Each row is a point. Each copy is the shape, with its points in the same order, stretched, turned, moved and blurred by noise. Say if it was mirrored as well.
In the rows, zero is written as 128.

Shape (5 x 2):
[[157  53]
 [111  99]
 [ 95 140]
 [123 160]
 [130  74]]
Copy 1 (5 x 2):
[[ 47  91]
 [ 89 146]
 [130 170]
 [158 139]
 [ 64 124]]
Copy 1 is: only turned
Copy 2 (5 x 2):
[[173  40]
 [114  86]
 [ 82 129]
 [112 164]
 [140  59]]
Copy 2 is: only turned
Copy 3 (5 x 2):
[[ 48  87]
 [ 83 137]
 [112 157]
 [140 124]
 [ 65 115]]
Copy 3 is: only turned

Shape (6 x 3):
[[ 77  97  91]
 [112  85 155]
 [142 222 120]
 [176  91 135]
 [ 91 111  98]
 [153 141 163]]
Copy 1 (6 x 3):
[[140  71  64]
 [ 85  94 123]
 [181 227  93]
 [139  97 176]
 [146  93  75]
 [115 172 146]]
Copy 1 is: only turned
Copy 2 (6 x 3):
[[168 133 135]
 [146  95 171]
 [ 25 140  80]
 [123  56 126]
 [150 128 128]
 [ 74  84 135]]
Copy 2 is: mirrored

Shape (9 x 4):
[[ 67 101 100 123]
 [ 88 198 189 134]
 [166 133 152 146]
 [145 126 138 185]
 [187 190 156 156]
 [206 128 138 122]
 [104 104  61 165]
 [171 126 100 184]
 [105 120 166 163]]
Copy 1 (9 x 4):
[[ 76 124 168 176]
 [ 74 184 113  95]
 [167 165 154 109]
 [154 177 161 160]
 [160 172 106 104]
 [192 129 147  90]
 [113 128 153 228]
 [164 158 143 172]
 [120 168 183 134]]
Copy 1 is: only turned
Copy 2 (9 x 4):
[[164  98  68 170]
 [ 85 147 106 178]
 [123 136 152 121]
 [139 113 172 144]
 [111 187 190 131]
 [131 154 157  80]
 [200 103 123 158]
 [161 144 177 133]
 [110  91 135 158]]
Copy 2 is: only turned
Copy 3 (9 x 4):
[[134 127 127 191]
 [149 249 142 142]
 [145 152 112  86]
 [186 140  97  99]
 [137 215  91  64]
 [116 144 105  50]
 [160 104  70 172]
 [167 126  63  96]
 [188 150 140 130]]
Copy 3 is: only turned
Copy 4 (9 x 4):
[[ 90 144  60 169]
 [131 200 164 140]
 [115 114 153 111]
 [ 82 102 153 131]
 [ 96 134 190  65]
 [128 106 146  51]
 [ 28 118  67 131]
 [ 49  93 137  93]
 [112 133 150 172]]
Copy 4 is: mirrored

Shape (11 x 6):
[[152 114 140 104 125 135]
 [100 100 140 133 145  60]
 [132 142 147  42 127 132]
 [ 99 111  99 137 144 145]
 [124 143 108 158 145  96]
 [100 102 112 133 137 114]
 [131  97 119 130 113 100]
 [124 122 149 163 138 143]
 [147 174 151 117   7 146]
 [154 126 143 151 119 123]
 [123 107 148 158 157 138]]
Copy 1 (11 x 6):
[[152 139 150 138 133 114]
 [118 116 101 161 176  87]
 [150 189 141 108 127 116]
 [111 124 138 130 153 162]
 [ 94 107 140 117 156 121]
 [121 120 123 151 160 134]
 [137 109 116 154 139 108]
 [105 122 169 150 150 129]
 [ 98 142 153 114  35 112]
 [128 108 160 142 137 105]
 [115 120 163 158 168 125]]
Copy 1 is: mirrored
Copy 2 (11 x 6):
[[176 112 137 127 116 166]
 [168  60  95 173 165 109]
 [174  96 119  57 153 183]
 [ 96 114 100 140 103 129]
 [155 138  79 170 135 108]
 [130  85  94 152 122 114]
 [174  89 107 147  98 120]
 [131 137 147 164 124 117]
 [223 150 169  31  62  78]
 [181 137 139 159 112 121]
 [119 114 146 183 135 136]]
Copy 2 is: only turned
Copy 3 (11 x 6):
[[108 149 146  94 115 110]
 [ 83 145 167 170 148 113]
 [ 72 138 115  59 121 128]
 [146 109 134 151 131 170]
 [146 116 153 159 177 128]
 [120 132 142 161 132 142]
 [109 162 130 137 129 120]
 [153 102 169 137 121 122]
 [124 150  39  77  90  42]
 [133 138 156 112 126 100]
 [147 115 188 145 128 133]]
Copy 3 is: mirrored

Shape (9 x 6):
[[142 143  85 148  74 108]
 [156  85  88 161 172 109]
 [101  80 120 122 167 173]
 [ 78 143 165  90  66  68]
 [147  80 166 158 148 137]
 [154 187 174 131  90 146]
 [121  77 110 141  76  64]
 [ 76 159 122 170 124 169]
 [ 55 183 178 102 130 105]]
Copy 1 (9 x 6):
[[ 52 132 129 104 109 132]
 [121 120  46 136 145  85]
 [135 106  96 175 177 145]
 [ 76  55 201  55 117 157]
 [157 113 111 157 130  79]
 [128 146 177 118  87 174]
 [ 51  71 129  99 117  72]
 [101 168 161 121 188 147]
 [125  90 199  64 164 191]]
Copy 1 is: only turned
Copy 2 (9 x 6):
[[110 144 113 107 102  55]
 [133 115  93 145 144 115]
 [109 130 104 127 105 177]
 [ 28 168 179 111 114  99]
 [124 151 134 163 113 145]
 [133 182 179  94 104  96]
 [ 67 144 107 170 107  78]
 [125  99 147  81  62 120]
 [ 60 133 211  81 113 137]]
Copy 2 is: mirrored
Copy 3 (9 x 6):
[[ 73 156  78  90 123  80]
 [107  98  99 187  98 101]
 [113  74 141 130  89 185]
 [ 96 194 196  22 100  74]
 [180 133 120 155  87 134]
 [131 221 127 101 151 142]
 [117 131 110  75  81  41]
 [ 72 165 123 105  59 173]
 [ 70 211 233  73  82 139]]
Copy 3 is: only turned

Shape (13 x 8):
[[132 170  70 124 194 126 166  86]
 [108 124 143  90 101  92 169  99]
 [100 126 128  93 104  91 199 158]
 [133 150 123 124 130 113 158 149]
 [ 94 105 144 115 120 151 186 128]
 [119 169 153 107  86 143 179 113]
 [ 85 124 166  86 105 135 134 144]
 [177  93 140 151 118  91  99 154]
 [195  92  80 144 115 101 124 133]
 [156 179  93 136 176 117 101 124]
 [114 115  94 234 129  98  91 117]
 [121 166 190  79 152 121 205 106]
 [137 102  89 162 112  91 109 108]]
Copy 1 (13 x 8):
[[115  84 146 122 202  89 147  76]
 [187 114 149 115 116 119 141 151]
 [160 151 121  88 101 102 125 165]
 [128 132 136 109 131 133 106 123]
 [154 117 107 126 145 105 156 190]
 [140  89 134 107 111 161 152 149]
 [139 123 112 161  97 120 127 161]
 [145 169 174 116 142 165  52 140]
 [119 139 191  92 163 150  69 159]
 [ 90 117 162 140 164 133  89  52]
 [143 204 186 143 184 155 116  95]
 [192  74  87 106 141 121 135 125]
 [146 162 196 133 159 142 109 127]]
Copy 1 is: mirrored
Copy 2 (13 x 8):
[[ 60  99 110 117 163 149  74 159]
 [119 106 119  82 148 102 171 102]
 [ 91 135  93 128 175 118 197 104]
 [117 145 101 136 164 140 132 116]
 [100  95 138 124 147 135 192 105]
 [121 106  92 117 137 148 188 112]
 [119 130 112 115 103 142 216  90]
 [195 184 148 150 169 123  89  89]
 [179 164 151 145 193 114  65 142]
 [114 151 104 144 137 168  51 135]
 [125 125 132 204 135  62   7 131]
 [108  94 105  77 157 179 190  66]
 [139 133 141 145 150  81  54 133]]
Copy 2 is: only turned

Shape (14 x 9):
[[190 125  98 195 125 138 157  95 192]
 [148 170  76 150 125 135 170  95  36]
 [ 41  82 150  68 111 103 112  51 152]
 [181 121  91 151  91 164 163 110  90]
 [191 124  86 111 158 125 135 129  97]
 [187 142 131 175 160 188 134  86 158]
 [ 89 143 148  91 104 100  75  87 140]
 [181 105  97 140  82 156 117  99  83]
 [ 89 125 175  93  83 114 136 128 156]
 [168 114 136 210 135 161 112 118 130]
 [103 110 183  97  89  52 120  71 107]
 [ 92 139 111 104  87  83  88  79 145]
 [182  75  99 222 141 151 151 137 119]
 [ 69 125 129 111 103 106 107 118 143]]
Copy 1 (14 x 9):
[[134 155 122  53 123 184 125 164  91]
 [101  98 161 120 149  16  92  80 132]
 [197 153  28 190 220 175 109  67 137]
 [142 110 129 113 100  71  82 158 103]
 [ 91 124 163 151 134 107  75 141  87]
 [178 128 169  97 118 197  82 136  79]
 [155  95  86 188 196 170 155 129 124]
 [161  94 117 136 114  72  92 163  73]
 [141 101  60 164 139 168 155 137 156]
 [155 118 140  83  97 146 137 141  51]
 [113  95  40 168 191 152 122  63 119]
 [140 109  77 164 210 133 162 129 125]
 [136 165 143  69  71 100 111 128  46]
 [145 120  86 172 178 134 167 119 130]]
Copy 1 is: only turned
Copy 2 (14 x 9):
[[152 229  96 138 122 134  83 101 201]
 [177 154 129 194 218 124 164 156 132]
 [  7 105 125 193  97 182 125  92 120]
 [160 191  93 183 159 118  87 163 115]
 [179 115 174 180 182 118  70 125 132]
 [191 192 102 195 102 160  73 124 218]
 [ 72 117 177 202  88 130 152 111 150]
 [126 178 134 199 159 103  78 182 113]
 [103 136 105 160  43 160 133 105 111]
 [154 175 108 150 118 139  82 179 204]
 [ 74 136 194 164 105 187 152 130  98]
 [ 50 142 172 185 125 108 160 100 146]
 [150 173  86 109 171 136  48 183 175]
 [ 66 112 123 161 102 126 146 112 142]]
Copy 2 is: mirrored
Copy 3 (14 x 9):
[[139  79 139  81 134  37 124 101  65]
 [138 191 206 113 190 151 138 111 140]
 [131 191  62 159  99 127  87 193  62]
 [140 120 192 119 165 104 118 139 126]
 [107 123 130 147 173  98 143 115 127]
 [103  83 129  57 162  65 114 112 108]
 [ 75 149 103 160  94 121  81 131  69]
 [117 116 182 145 152  95  83 140 118]
 [106 128 116 146  64 112 113 165  90]
 [125  89 150  88 136  72  84  97 140]
 [115 206 132 173  77  88  95 161  94]
 [100 157 120 168  99 114  88 122  44]
 [177  99 152  98 154  68 106 100 154]
 [118 146 108 152  92 135  97 134  86]]
Copy 3 is: mirrored
Copy 4 (14 x 9):
[[196 187 175 147 122  88 150 116  98]
 [173  90 154  89 117  77  47 109 159]
 [ 24 107 127 178 126 193  56 172  48]
 [194 106 168 146 158  60  98 126 144]
 [146 111 175 118 173  90 125  71 140]
 [188 202 129 114 182  80 128 122 115]
 [102  86 104 119 146 173 131 146  58]
 [209  87 160 150 190  93 114 121 124]
 [ 73  96  92 169 112 127 146 168  83]
 [219 176 130 150 173 127 146 121 146]
 [ 96  60  74 174  99 162 106  96  58]
 [113  73 148 124 124 171 120 145  54]
 [210 180 185 182 148 109 126 104 179]
 [ 86  96 134 140 120 168 116 166  97]]
Copy 4 is: mirrored

Shape (13 x 9):
[[ 87 112 115  58 178  79 188  94 120]
 [ 91 120  97 138 139 129 120 107 127]
 [146  86 130 125 117 108 168  89 165]
 [ 72 121 114 126 161 137 226 143  40]
 [ 68  98 146 111 170 137 171 170 110]
 [163 133 100 173  98  76  82 163 169]
 [123 112 102 131 100 122  81  98 138]
 [156 187  80 165  96 159 125 210 154]
 [117 222 142 177 131 133 146 153 195]
 [139 144 134 128 110  91  91 114 121]
 [129  97 142 139 160  80 126  86 120]
 [132 149 143  91 154 204 209 191  80]
 [138 147 135 145  42  97 107 147 174]]
Copy 1 (13 x 9):
[[199 134 149 157 166  66 170 122 118]
 [126 103 160 119 158 108 140 132 140]
 [129 148 159 109 149  98 154  82  86]
 [172 116 215 220 105  74 217 136 166]
 [205 133 170 149  95 109 218 134 168]
 [ 56  92  98  98 180 163 119 114  74]
 [ 91 109 135  86 161  98 119 144 112]
 [ 51 101 105 145 106 149  99  89 177]
 [133 101 159 167 124 188  36  90 152]
 [106 121 143 130 162 122 105 159  92]
 [143 136 175 135 192 126 169 143  79]
 [174 186 178 197  42  95 192 127 210]
 [ 83  82 110 117 115 136  68 119  81]]
Copy 1 is: only turned
Copy 2 (13 x 9):
[[117 199 157 175 186 172 179 128 120]
 [102 130 129 122 150 150 128 100 124]
 [ 94 151 119 180  87 137 150  82  99]
 [162 118  85 162 156 224 175 150  45]
 [138 134 161 123 122 169 164 166  63]
 [ 97  82 131 166 117  26 130  99 159]
 [ 77 128 112 136 120 128 124  96 181]
 [166  76  77 115 127   7 107 110 123]
 [218 106 155 125 118  39 133  34 129]
 [117 122 121 154 124 107 167 102 192]
 [ 80 135 142 175 128 159 191  98 127]
 [203 147  53  96 105 137 184 172  50]
 [149 106 123 171  86  60 103  93 186]]
Copy 2 is: mirrored
Copy 3 (13 x 9):
[[120 124 106 114  96 222 156 106 109]
 [163 121 106 116 127 137 103 126  99]
 [ 88 138 129 163 152 140 141 114  90]
 [117  82 154  50  45 165 152 110 160]
 [146  81 144 125 103 190  96  87 135]
 [150 125  74 196 205  91 101  94 156]
 [158 166 107 140 159 105  97 110 101]
 [189 102 130 197 162  77 115 173 203]
 [159  67  91 233 116  99  81 156 113]
 [132 154  66 151 134 110 106  97 128]
 [ 84 138  78 109 137 146 108  91  99]
 [119  99 188 109  53 179 140 169 210]
 [171 146 114 240 154  65  96  84 133]]
Copy 3 is: only turned

Shape (15 x 11):
[[ 91 133  95  99 120 127 143 159  81  60 138]
 [119 150 124 186 132 159 101  99 214 152 155]
 [ 34 148  84 131 124 144 131 112 125  97  96]
 [104 118 157 131  87  99 122 182 159 204 107]
 [120 154 145 171 153 115 149 116 191 182 143]
 [106 169 111 147 145 165 128  79 105  72 115]
 [101 150 181 156  76 118 136 190 165 139 109]
 [177 168 152 127 153 129  66  79 211 133 127]
 [111 113 119 152 105 138 132 117  99 113  97]
 [ 88 154  82 158 132 129 112 168  82  87  97]
 [116 176  86 107 131 178 148 140  97  85  86]
 [132 169 152 135 138 180  89  85 155 141 160]
 [ 97 120 199 129 140 119 121 185 135 141  97]
 [116 146 123 164 159 186  97 115 181 153 143]
 [109 172 177 135 100  85 104 172 125 176 119]]
Copy 1 (15 x 11):
[[ 92  60 136 142  76 181  78 138 143 110 101]
 [110 175 158 133 144  24 119 178 119 161 135]
 [ 83  82  90 144 117 133 120 154 121 148 108]
 [133 200 147 186 139 100 140  59 143 128 187]
 [123 195 146 143 114   7 128 141 100 127 169]
 [127  59 141 107 120 119 111 171  92 131  77]
 [146 146 167 201 140  68 124  64 150 153 192]
 [135 157 221 120 123  39 180 191 108 125 125]
 [122  97 140 126 148 155 111 104  94 128 119]
 [106  69 132 164  87 178  96 115  94 149  80]
 [150  43 124 143  92 180 116 185  95 115  85]
 [155 138 168 106 136  65 135 171 133 140  97]
 [153 140 170 148 102  75 155  52 137 166 205]
 [131 155 154 114 125  61 127 174 110 179 127]
 [148 167 170 188 118  89 151  46 140 119 144]]
Copy 1 is: mirrored
Copy 2 (15 x 11):
[[131 107 164 148 105 127 115  45 143 106 120]
 [ 87 164 166  97 186 111 165 171 116 163 198]
 [123 162 145 114 184 151  97  93 146 104 107]
 [ 85 130 169 102 102 130  59 203 144 180 152]
 [130 175 140  77 139 123 124 185 108 169 183]
 [157 133 139 136 177 119 146  98 123  74 147]
 [133 126 167 102 144  88  67 163 163 160 169]
 [103 166 124 130 136  80 206 200 160 153 215]
 [121 109 147 128 148 116 105 120 115  96 118]
 [143  89 176 117 159 153 124  99 167 118 117]
 [135  89 116 132 156 136 111  66 146  69 163]
 [107 150 161 151 159 125 155 163 118 137 206]
 [152 121 142 147 122 106  74 167 135 186 139]
 [ 95 136 145 125 184 140 158 158 108 164 196]
 [145 133 195 115 107 125  81 208 178 164 163]]
Copy 2 is: mirrored
